Each row is a point. The points of each table are mixes of a few directions, plus a little noise. Count the directions of each table, and those that both share. Where both have some left over, give the other angles between the two spaces (their principal angles), to ten degrees, smallest first.

First (4 x 2):
[[ 13 -42]
 [-18  60]
 [  4 -13]
 [  1  -5]]
Second (5 x 2):
[[-13 -20]
 [-35 -54]
 [ 10  16]
 [ 23  35]
 [ 15  22]]
Directions: first 1, second 1, shared 0; angles 50

First (6 x 4):
[[ 34   5   4  20]
 [ -6  -7   8 -51]
 [-42 -36  36 -43]
 [  3   1  -2  23]
 [ 33  17 -12  30]
 [-22  19 -34  21]]
Second:
[[-60  21   4  24]
 [ 11  -7 -49   8]
 [ -5   0 -29   9]
 [-26   8 -10  14]
 [ 23  -5  50 -23]
 [ 26  -7  53 -25]
 [ 30 -12 -19  -8]]
Directions: first 3, second 2, shared 1; angles 50

First (9 x 8):
[[ 12   6  21 -23   9  43 -39  14]
 [ 26   3   4  36  23 -22  30 -27]
 [-29  48  14 -21   1  37 -30 -28]
 [-17  -2 -18  31   4 -51  37   8]
 [-35  32   8 -46   5  22 -32  -5]
 [ 19   9  21 -31  40  12 -17  -7]
 [ 12 -21  -6  46   4 -23  16  43]
 [ 18 -42 -16  -1 -25 -12  15  12]
 [ -6 -31 -27  10 -60  -6  20  -8]]
Second, 8 rows:
[[-47  14 -24  21 -14 -44  30   0]
 [ 43 -20   2  14 -40  38   5 -50]
 [ 26   7  13   1   7  21  -2 -35]
 [-15  21  14  -6  18  18 -29  28]
 [ 28 -16   8 -36  60 -36  12   8]
 [ 31 -27   7 -14  -7  25 -15  11]
 [ -8  10   0  17 -28  27 -11  -8]
 [-57  10 -20   3   5 -47  11  47]]
Directions: first 5, second 4, shared 4

First:
[[ 21 -19   8  12  28 -13  -3 -60  -9]
 [-12   4 -14  10  -5   9 -14  48  12]
 [  4 -11  13  13  20 -23  -1 -49  -1]
 [ -9  14  -1 -18 -23  11  11  29  -1]
 [ -1   3  -9  -3  -7  12  -4  28   2]
 [-26  11  12   4  -9 -20   6   3  10]
 [ 25 -12   4  -5  13   2   4 -40 -14]
 [ 13  -5 -10  -3   2  15  -5  11  -5]
 [-14  13  -2 -10 -19   7   5  32   4]]
Second, 7 rows:
[[ 19 -13 -16   0  13   8 -12 -12  -5]
 [-11  -8  23  49  26 -14 -12   5  14]
 [ -9  14   2 -26 -23   1  16   5  -4]
 [-20  13  47  14  -5 -17  25 -11   1]
 [  4   0 -36 -21 -11  13 -13  20   1]
 [ 28 -18 -28  -3  16  13 -18 -13  -7]
 [-11  12   8 -13 -16  -2  13   5   0]]
Directions: first 3, second 3, shared 2; angles 40

First, 11 rows:
[[ -6   6  -8 -10  12 -11 -11  14   1  15  60   1]
 [-28   9 -12 -21  36 -11  -2  11  -3 -14  -1  22]
 [ -3  -7 -11  11   2  30   2 -41  -8   7  -5   0]
 [ -4   0  17   8   7   6 -50  18  -6  20 -16  15]
 [ 29   6  16  35 -47  -6  15 -10 -20  36 -11 -18]
 [ -7 -33 -20  -4  26  52 -34 -18 -16 -39   5   9]
 [-13   9  -4  -9   7  14  18 -43  45  14  -5  -7]
 [  1  21  15   5 -10 -40  12  29 -10  20 -19   7]
 [ 21  16  18  10 -40 -30  48   2  15  12 -28 -21]
 [-11   2  -2 -37  21 -21  -3  36  40 -29  31  -1]
 [ 21 -30  -9  10 -12  20   2   5 -40 -44 -11  -8]]
Second, 11 rows:
[[ -1 -16  -4 -27  13   5  -1  18  28 -52   3  -6]
 [-28  17  -3 -21  27   2   5 -25  49  14  -6   9]
 [  5   9   3  24 -13  -1  -9 -11 -27  44  13   2]
 [-32  33 -10  -6  30 -26  -1  -3  -9  50  35  25]
 [ 30 -25  23  12 -27   4 -17  38 -18 -44 -58  -8]
 [ 34 -18  16   0 -37   0  14  17  25 -33 -12 -32]
 [-37  26 -20  -9  35  -4  16 -36   2  31  10  24]
 [ 18 -24  -5  17 -15  26 -12  -7 -31 -16   6  -8]
 [-16  21 -18   6  10 -19  29 -17 -34  24  12  15]
 [ 22 -14  10  18 -22  13 -26   8 -12  10  15 -13]
 [  4  -8   7 -14   0  -1  -1  17  25 -30 -16  -6]]
Directions: first 6, second 6, shared 6

First:
[[ 49  -6 -47 -14  42   5  19 -15  13  27  37  -2   0  24   0  24  17  30]
 [ 19  25  23   3   1 -34  24   0   0   1   2   2  26  11 -13 -10 -26  -6]
 [  5 -12 -17  14  22  -6   1   1   6   8   4  -2  -2   3   2   5   1  -3]
 [-43  -1   8   3 -24  40 -34   1  -7  -2 -21  -9 -30   0  -2  -2   8   2]
 [ 19  21  17 -24   3 -25  24  -5  -6  14   2  -1  20  -5   0   2 -12  12]
 [ 25  10  23  10 -32 -25  20   8   4 -45  16  21  32  10 -10 -24 -13 -30]
 [-17 -32 -18   3 -19  35 -25   5   0 -25   3   7 -22 -15  13   1  30 -10]
 [-17 -35 -19 -12   5  10 -11   4  -4   0  -8   1 -15 -41  27  12  25   2]
 [ -8  -7  17  -3   5 -38  15   8  -7   1 -16   3  17 -37  16  -3 -10 -13]
 [-33  36  13  22  -5  37 -30  -6   0  21 -17 -21 -27  50 -34  -3 -19  14]]
Second, 9 rows:
[[ -3   0  -1  -3   1   4  -2   0  -1   4  -2  -2  -4  -1   1   2   2   3]
 [  7   1   2   6  -2  -8   6   2   2  -8   4   4   7   3  -2  -5  -4  -8]
 [-19  -1  -5 -16   5  22 -15  -6  -6  22 -12 -12 -21  -9   6  13  10  21]
 [ 19   1   5  16  -5 -22  15   6   7 -22  12  12  21   9  -6 -12 -10 -20]
 [ 29   2   7  24  -7 -34  22   8  10 -32  18  18  31  13  -9 -18 -15 -31]
 [-51  -3 -14 -43  12  60 -40 -15 -17  58 -32 -32 -56 -24  17  34  27  56]
 [-29  -2  -7 -24   7  34 -22  -8 -10  32 -18 -18 -31 -13  10  18  15  31]
 [ 16   1   4  13  -4 -18  12   4   5 -18  10  10  17   7  -5 -10  -9 -18]
 [ 33   2   9  28  -8 -38  26  10  10 -37  20  20  35  15 -11 -22 -17 -36]]
Directions: first 5, second 1, shared 1

First:
[[ -9  -3  -1 -11 -11  -1  16 -10  14  -8   6 -12  16  10  11  12   1  -2
   -9   9]
 [ -1 -11   9  24   1  -3   6   7  -2  13  -3   6  -2  -9   1  -1  -4  -8
   -2   4]
 [ 10   7 -10   6  -3  -7 -29  10 -27   7  -2  16 -10   1   4  -9  -3  23
   14  -5]
 [-13  -1   2 -12  -2  -2  12  -4  25 -11   2  -3   7   9  11   8  -6  -4
   -6   3]
 [ 24   6   6  18   5   1  -5   0 -31  13   5   5  -7  -5 -13 -10  12   9
   17   5]
 [  1   7  -5 -20  24  -4   6  -8   6  -6 -22 -16 -28   2 -14 -19   6  12
    6 -25]
 [  0   6   0  -6  -2  13 -14   6   5  -6  10  11   8  -6  -7   6  -3 -17
   -4   1]
 [  2   5   2  -2  -2   0  -3   0   3  -4   7   7   4   5   4   3  -2   1
    5   5]
 [-14 -15  -3   3 -10   2  12  -1   8   4  -3 -14  13  -6   3  10  -2 -15
  -20   3]]
Second (10 x 20):
[[ -3  -5   3   2   6   6  -3   8  13  -7   0  -2   7   1  -6   5  10   2
   -8   2]
 [  0   0   0   0   0   0   0   0   0   0   0   0   0   0   0   0   0   0
    0   0]
 [ -4  -6   3   2   7   7  -4  10  15  -8  -1  -3   9   2  -7   6  13   3
  -10   2]
 [ -2  -3   2   1   3   3  -2   5   7  -4   0  -1   4   1  -3   3   6   1
   -4   1]
 [  0   0   0   0   0   0   0   0   0   0   0   0   0   0   0   0   0   0
    0   0]
 [ 15  23 -13  -7 -27 -29  17 -41 -60  34   1  11 -33  -6  27 -25 -50 -11
   39  -8]
 [ -4  -6   3   2   7   7  -4  10  15  -8   0  -3   8   1  -7   6  13   3
  -10   2]
 [  3   4  -2  -1  -5  -5   3  -7 -11   7   0   2  -6  -1   5  -5  -9  -2
    7  -1]
 [ -4  -6   3   2   7   7  -4  11  15  -9   0  -3   9   2  -7   7  13   3
  -10   2]
 [ -2  -3   2   1   3   3  -2   5   7  -4   0  -1   4   1  -3   3   6   1
   -4   1]]
Directions: first 6, second 1, shared 0; angles 60

First, 11 rows:
[[-16  -8  -4   2  23   4  -4 -13  11   7  -2   0 -23 -13 -23 -11 -46  15
   17  13  -3 -33  11  18  54  -5   1   4  -2 -15 -16 -16]
 [  6  36 -15 -25 -44  24 -22   1 -11   7 -28 -13  16  -3  -1  -5  -3  -4
  -43  -9   2  45 -27 -11 -29  21   7  18  23   0  24  30]
 [-33  -8  -3  -8  18 -18  22 -24   5  10  12  35 -53 -22   1  -2  -3  -5
   40  -3  26  -2  30  16  25   1   1  29   2  12  -2   3]
 [  8  -9  -3   4   4  -4  -5   8   3  -7  -3  -1   3  10   3  12  23  -9
   -2   2  -9   3  -2  -5 -13   7   1   1  -3 -14  -3  -7]
 [ -5  -6   8   5   6 -12  14  -1  -3  -2  14  11  -3  -1   9   1  12  -2
   14  -3   9  -2  11   0  -5  -8  -3  -4  -6  16  -1   3]
 [ 13   0  -2  -2  -5   6   5   2   4   2  -7  -2  -1   6   9   7  15  -7
   -8 -11  -3  10 -10 -10 -24   9  -3   2   4  -4   4 -15]
 [  6  -2  -8  -1  -2   2 -26  10  -4  -6 -14 -11  14   9  -9   6   7  -5
  -14   9 -13   6  -6  -2  -8  10   4   1   3 -20  -1   8]
 [ -2  -9   5  12  15  -4   7   2   9  -6  10   1  -3   1  -4   2  -5   6
   12   7  -7 -22   4   6  24 -11   1  -9 -12  -7 -10 -11]
 [  7 -25  16  10  19 -19  -2   4 -18   4  14  -4  20   9   6  -7   2  -1
   13   2   6 -15  20  -4 -24 -10 -14 -24  -5  23  -9  -5]
 [ -6  10   5   8  -7   2  -7   8  -2 -12   9  -8  22   0  -8  -6 -13  13
   -6  15  -8 -10  -4   8  30 -18   8 -15 -11   1  -1  24]
 [ 21  20   2  -5 -26  20  18   3   6   4  -5  -8   9   4  17   2  11  -1
  -23 -22   0  20 -27 -17 -31   4  -2  -3   7   9  15 -13]]
Second (8 x 32):
[[ 11  -4  -4  11   4  -3 -10   5  -3  -4  -3 -10  24   9   7   4   9  -3
   -4   5 -14  -3 -10 -11  -9 -14   7 -10 -12  -6 -12  -1]
 [ -7 -26   4  10  26 -20  -9   4  -2  -7   9   5  -3   5  -9   4   5  -3
   20  15  -4 -20  21   9  12  -2  -3  -6  -9  -9 -14  -2]
 [ 24  32 -10  -1 -32  25   1   0  -1   5 -16 -19  34   3  21  -2   4   0
  -32 -15 -11  24 -43 -27 -28 -13  13  -4  -3   5   5   2]
 [ 14  27  -6  -6 -28  21   5  -2   1   6 -11 -10  16  -1  14  -3  -1   2
  -25 -14  -3  21 -30 -16 -18  -4   7   1   4   7   9   2]
 [ -2  -4   1   1   4  -3  -1   0   0  -1   2   1  -2   0  -2   1   0   0
    3   2   0  -3   4   2   2   0  -1   0  -1  -1  -1   0]
 [  4 -21  -1  17  21 -16 -15   7  -5  -9   4  -5  18  11   0   6  11  -4
   10  14 -14 -16   7  -3   1 -13   4 -13 -16 -11 -20  -2]
 [-17 -14   7  -5  14 -11   4  -2   2   0   9  14 -28  -5 -14  -1  -6   1
   18   6  11 -11  25  18  18  13  -9   7   7   0   3  -1]
 [-27  10  10 -28  -9   7  25 -13   8  11   7  25 -60 -21 -17  -9 -23   7
   10 -11  33   7  24  28  22  34 -17  26  31  14  30   1]]
Directions: first 6, second 2, shared 1; angles 30

First:
[[-22  -1 -10   7 -11 -21  13   6  -5   4   8  16   6   2   6 -10 -20   1
   -9   2   1  13  16 -18 -10   2  -2   7   7   1  -5   2]
 [ -2   1   3  -9  11   8  -7   4  -2   3  -1 -13 -14  -1   4   3  -7  17
   10 -14   3  10  -2  -3  -5  -2  12   4  10  -2  14  20]
 [ -4  -4   9 -12   6   2  12   4   2   1   7   8   1  14  -2  -3  -3 -11
    1  -3 -16 -21  -7   6 -14  -7 -12 -11 -11  -7 -10 -16]
 [ 11   3 -10   4   4   8 -22  -7  -2   4  -9 -23 -10 -20  -1   8   7  15
    5   5  17  15  -3   2   7   3  16  13  13   4  11  17]
 [ 14   0  18   4  -6   7  11  -3  10 -17  -3  15  16  18  -5   2  22 -18
   -1  -6 -13 -18  -5  13  22   3 -15 -20 -23   1  -1 -19]
 [  3 -10   6  10 -15  -5  12   7  -9  -3 -17  13  24   5   4 -11   3 -12
   -5   8   1   6  -1   1  18   6   2 -17   5   3   1  -4]
 [ -6  14  -2 -16  21   7 -10  -9  13   2  25 -13 -31   1  -7  14  -3  12
    8 -14  -8 -16   0   1 -27 -10  -8  18 -12  -5  -3   0]
 [  4  -3 -14  13 -11  -7  -8  -4  -9   6 -11  -4  10 -19   0  -4   2  -4
   -8  23  14  10   1  -2   7   5   7   6  11   5  -5   0]]
Second, 8 rows:
[[  1   4   5  -1   1   2   2  -2   7  -6   6   4  -3   7  -2   4   4   0
    1  -8  -4  -4   2   1   3   0  -5  -1  -9   0   1  -2]
 [  1   9   9  -2   2   3   4  -3  12 -12  11   7  -5  13  -3   7   8   0
    3 -16  -9  -8   4   2   5   1 -10  -1 -16   0   3  -4]
 [  0   0   0   0   0   0   0   0   0   0   0   0   0   0   0   0   0   0
    0   0   0   0   0   0   0   0   0   0   0   0   0   0]
 [  0  -1  -1   0  -1   0  -1   0  -2   1  -1  -1   1  -1   1  -1  -1   0
    0   2   1   1  -1   0   0   0   1   0   2   0   0   1]
 [  1   6   6  -1   2   2   3  -3   9  -8   8   5  -4  10  -2   5   5   0
    2 -11  -6  -5   3   1   4   0  -7   0 -12   0   2  -3]
 [ -4 -30 -32   4  -8 -10 -15  13 -44  42 -40 -27  16 -47  11 -26 -28   1
   -9  58  31  28 -16  -6 -19  -1  37   3  60  -1 -12  15]
 [  1   7   7  -1   2   2   3  -3  10 -10   9   6  -4  11  -2   5   6   0
    2 -13  -7  -6   4   2   5   0  -8  -1 -14   0   2  -4]
 [  0   6   6  -1   1   2   3  -3   9  -9   8   5  -3   9  -2   5   5   0
    2 -11  -6  -5   3   1   4   0  -7  -1 -11   0   2  -3]]
Directions: first 5, second 1, shared 1

First, 8 rows:
[[ 13  -4 -24  23   4  -6   2 -18  -9   1 -19  -1  -1  19  23  -7  -9 -12
    3   5   5  16   7  -2 -12   0  10   0 -24  -3  -4  12]
 [  7  12   0   9   1   6  -9  -1  -2  -2  -3  -7  12   5   1  -8 -11  -2
   -1   9   2  -3   0  -4   8   3  -3  -1  -7  -5   5   0]
 [-19 -13   1 -30  -5  -3  11   9  13  -1  13  18 -15 -19 -12  17  18  10
    0 -13  -6  -8   0   0 -15  -8   0   9  18  14  -7  -7]
 [  5  -1  14   8   1  -3   2   3  -8   6   1 -10  -3   0  -2  -2   4  -1
   -2  -3  -1   5  -4   9  14   7  -2  -9   5  -7   4   0]
 [-10  -2   6 -18  -3   2   1   9   8  -2  10   7  -3 -12 -11   7   6   7
   -1  -5  -3  -9  -2  -1  -2  -3  -3   4  12   6   0  -7]
 [ 15  -6  17  27   3 -11   7  -4 -20  11 -10 -20  -9  10   9  -8   6  -8
   -1  -7   1  19  -5  16  21  11   3 -18  -2 -14   4   6]
 [ 15  42  -8  18   2  25 -36  -2   2 -12  -5 -15  46  16   2 -24 -43  -6
   -1  36   9 -18   3 -20  17   4 -11   4 -23 -13  15  -1]
 [-25 -27  -7 -36  -5 -10  22   5  14   0  12  28 -29 -21  -9  25  28  10
    2 -23  -7  -2   2   2 -29 -12   7  12  20  22 -15  -4]]
Second, 10 rows:
[[ -5   0   2   2  -1   3   1   4   3   3  -6  -1   3  -5  -8   1   3   2
    3   2   0   1  -5   0  -3  -2  -3  -2   5  -2  -1  -2]
 [ 22  -4 -17   5   4  -9  -2 -21 -13 -11  10   2  -7  25  39  -9 -14 -12
   -6  -2   3   5  20   0   5   8  14   6 -30   3   0  14]
 [  2  -1 -17  24   3   0   1  -9  -2   6 -27  -3   5   8   3  -4  -4  -7
    8  10   4  13  -5  -3 -16  -4   3  -3 -10  -5  -4   5]
 [  4  -1  -8   7   1  -1   0  -6  -3   0  -5  -1   0   6   8  -3  -3  -4
    1   2   2   4   3  -1  -3   0   3   0  -8  -1  -1   4]
 [  9  -1 -10   6   2  -4  -1 -10  -5  -4   0   0  -2  12  17  -5  -7  -6
   -1   1   2   5   8  -1   0   3   6   2 -14   0  -1   7]
 [-34   5  55 -51 -12  12   0  44  21   2  36   3   0 -49 -59  20  27  29
   -5 -15 -12 -32 -19   7  22  -4 -25  -2  60   7   7 -30]
 [-10   2  32 -40  -6   2  -2  19   7  -7  39   5  -6 -19 -15   9  10  15
  -10 -14  -8 -23   1   5  23   4  -9   3  24   8   6 -13]
 [  4  -1 -12  15   2  -1   1  -8  -4   2 -14  -2   2   9   7  -4  -4  -5
    3   5   3   9   1  -2  -8  -1   4  -1 -10  -3  -2   6]
 [ 10  -2 -24  27   5  -3   1 -16  -7   3 -24  -2   2  18  17  -8  -9 -11
    6   9   6  15   3  -4 -15  -1   8  -1 -22  -5  -4  11]
 [ -5   0  -1   6   0   2   1   2   2   5 -10  -1   3  -4  -8   1   2   1
    3   3   1   2  -6  -1  -5  -3  -3  -3   4  -2  -1  -2]]
Directions: first 3, second 2, shared 1; angles 90

First:
[[ 12  13  -6 -11   0  -7   1   4   8  -1   4 -20 -21   7   7   2  15  10
   -4  -8  -4   9 -22   0   5 -12  21 -33 -10   7  -4   0]
 [ -1  15  -6   8  -1   0   3 -13  10   8  -8 -11  -7   3   6   1  10 -14
    4  -8  -7  -1   5   3  -6 -14   6 -15   0  19  -1  10]
 [-14 -20  14  10  -1   3   6   5 -11   6  -2  23  28  -4  -7  -4 -16  -9
    4   2  19   0  29  11  -7  16 -33  49  11 -16  -4 -11]
 [-16 -30  13  10   0   9  -3   3 -19  -4   0  37  36 -11 -14  -4 -29  -5
    3  16  12 -11  30  -1  -3  27 -35  60  15 -24   6  -9]
 [  6   1   2  -9   0  -6   3  10   1   0   5  -9  -9   5   3   0   6  10
   -3  -5   6   9 -13   5   4  -2   6 -10  -6  -4  -6  -7]
 [  3   6  -4  -2   0  -1  -1  -3   4  -1   0  -6  -7   1   2   1   5   1
   -1  -1  -6   0  -6  -3   2  -5   8 -13  -3   5   1   4]
 [ -2  16  -7  10   0   2   1 -16   9   7  -9 -10  -6   2   5   1   9 -16
    4  -5 -10  -5   6   0  -6 -14   7 -15   1  21   1  13]
 [  3  -7   6 -10  -1  -5   2  14  -4  -2   6   0  -1   2   0  -1   0  12
   -3  -2  11   9  -8   5   3   6  -2   4  -4 -12  -6 -12]
 [  9   7 -12  -7   2   4 -13  -6   1 -13   4  -4 -14  -4  -2   4   0  10
   -4  12 -23 -10 -20 -20   8  -2  21 -27  -4   4  14  10]]
Second:
[[  6   0   0   2   2   2  -9   4  -3 -11  -9  -8   9   8  17 -22  -1  -9
    2   4  16   6  11  -1  -1   9   2  35  16 -15  29   6]
 [ -2  -4  -7 -11   1   1 -14   7  -6  -4   9  -4   2   3   1  -5   1   6
    1   9   2  10   2 -11  -1   9  15  11  -2 -18   7  -6]
 [  3  -7   0   7   3  -9 -18 -10  16  -5   9  -8   6  29  27  -1  -7   3
   -8 -18  33  20  10  -4  12  -5   1  22  11   6   4   9]
 [ -9  -2  -6  -7   0  -4  -5  -2   3  10  15  -1  -3   4  -6  14   3   7
    0  -4  -2  10   1  -5  -2  -4   9 -14 -12   2 -21  -7]
 [  5   0   5   0  -1   4  14   1  -5  -4  -4  14  -9 -19 -19  11  -4   9
   -4   9 -24 -24 -21   1   5  -1 -10 -29  -7   9  -6  -1]
 [  1   5  -4  -5   0   9  -4  15 -16  -7 -15 -11  10  -4   8 -33   8 -17
   12  17   4   6  16  -1 -15  18  10  43  14 -31  37  -2]
 [  8 -12   1   1   3  -7 -18  -8  12 -14  14   2   0  19  15   7 -13  17
  -13  -9  18   7  -8 -11  20  -2   1   3   5   6   2   7]
 [ 10   0   6   4   0   4   8   2  -5 -11 -11   8  -2 -11  -4  -5  -6   2
   -3   8  -9 -19 -12   2   6   3 -10  -4   6   2  13   5]
 [-20  16  -3  -2  -5   4  25   3  -7  34  -7  -4  -4 -20 -25   7  22 -22
   18   0 -23  -1  15  17 -30  -7   0 -23 -19   6 -30 -14]
 [  7  -3   6   3   0   1   8  -3   1  -7  -1  11  -6  -9  -9  11  -8  11
   -7   2 -12 -18 -19   0  11  -4 -10 -23  -3  12  -5   3]
 [ -9   6   2   7  -2  -5  13  -9   9  20   1   0  -4   0  -6  16   7  -7
    2 -15  -2   1   6  12  -6 -15  -8 -22 -10  22 -29  -2]]
Directions: first 3, second 4, shared 1; angles 60, 70

First, 10 rows:
[[  2  -3   2   4   4  -5  16  -4  -7 -15 -10   9  -1   0   0 -10   3 -13
   -7 -13  10  -3   5  13  14  -2  15 -14   7  10  10 -11]
 [ 31  -2 -12   2 -10  -8  -8 -24  16  12  -7  10   1 -20   4   5  -7  12
   -4   8 -19   2  -5  -2  -4   8  -6  10   7  -7   5   9]
 [ 34 -17 -23  13 -23 -23 -35 -24  33  30   3  -6  15 -28  10 -11  -1  18
  -25  20 -36  13  -1 -14 -30  14 -10  19  -6 -23   9  27]
 [-42   5  15  -5  12  15   2  33 -18  -8  14 -17  -2  27  -6   1   7  -9
   12  -3  19  -2   3  -5  -2 -10  -1  -5 -13   4 -13  -6]
 [ 12  15   2 -12   1  12   6  -9  -1   3  -4  11 -11  -3  -3  23 -11  12
   20   4  -2  -6  -9   0   9   0 -11   7  10   3  -8  -2]
 [-53  13  24 -11  21  24  19  40 -32 -21  11 -13  -8  36 -10   6   7 -16
   22 -13  34  -8   3   2  13 -15   4 -13  -8  14 -16 -19]
 [ 21   7   1  -3   4   0  25 -19  -6 -15 -19  25 -10  -9  -1   6  -6  -5
    4 -13   7  -7  -1  18  26   1  11 -11  20  14   9 -15]
 [ 32 -14 -19  11 -19 -19 -26 -23  27  24  -1  -1  11 -25   8  -8  -2  15
  -20  15 -30  10  -1 -10 -22  11  -7  15  -3 -18   9  21]
 [-58  -8  18   8  17   4  11  44 -26 -25  12 -22   7  34  -5 -27  20 -31
   -9 -18  33  -1  15   5   2 -13  20 -22 -18  10  -2 -15]
 [ 20   5  -7  -5  -7   1 -11 -15  12  16   0   4  -3 -12   1  15  -9  18
    8  12 -16   1  -9  -8  -7   6 -15  15   4  -8  -5  10]]
Second, 10 rows:
[[  6 -13  -6  15  -1 -17  -5  -2  -3  -1   5  -5  18  -4   5 -17  11  -1
  -22   4  -3  -5   9  -2   1  -1   5  -9  -1   6  10   4]
 [-29  18  11 -34   4  37   9  17   6   2  -3   4 -35   8  -9  33 -16  -7
   54 -13   9  12 -30  -6  -9   1  -8  16  -9 -14 -29 -10]
 [ 28  -2  -5  20  -4 -21  -4 -21  -3   0  -5   5  17  -5   3 -15   2  11
  -36   9  -6  -6  22  12  11   1   3  -6  15   9  23   8]
 [-13 -18  -2   8   2  -8  -4  16  -2  -1  12 -12  12  -1   5 -15  14  -9
   -3   0  -1  -3  -3 -12  -8  -3   6  -9 -14   1  -2  -1]
 [  9 -12  -5  16  -1 -18  -5  -3  -4  -2   4  -5  19  -4   4 -18  10   1
  -24   6  -4  -6  11   0   1  -1   6 -10   0   6  12   3]
 [-30   1   6 -19   5  21   4  23   2   0   6  -6 -16   4  -2  14  -1 -12
   36  -9   6   7 -24 -13 -12  -1  -3   5 -16  -9 -23  -8]
 [-37  15  11 -36   6  40   9  23   5   2   0   1 -37   9  -8  35 -14 -11
   60 -14  10  12 -33 -10 -12   1  -9  16 -14 -14 -35 -11]
 [ 41  13  -4  16  -7 -16  -2 -35  -1   1 -16  15   8  -4  -1  -4  -9  20
  -37   9  -6  -5  28  23  19   2  -3   2  28   8  27  10]
 [-14  12   5 -18   2  21   6   7   3   1  -3   4 -20   4  -6  20 -10  -2
   29  -6   5   7 -15  -1  -4   1  -6  10  -3  -7 -16  -5]
 [ 37 -13 -10  34  -5 -38  -8 -24  -4  -1  -2   0  34  -8   7 -32  12  12
  -58  13 -10 -12  33  11  13  -1   7 -14  15  15  34  12]]
Directions: first 3, second 2, shared 0; angles 30, 40
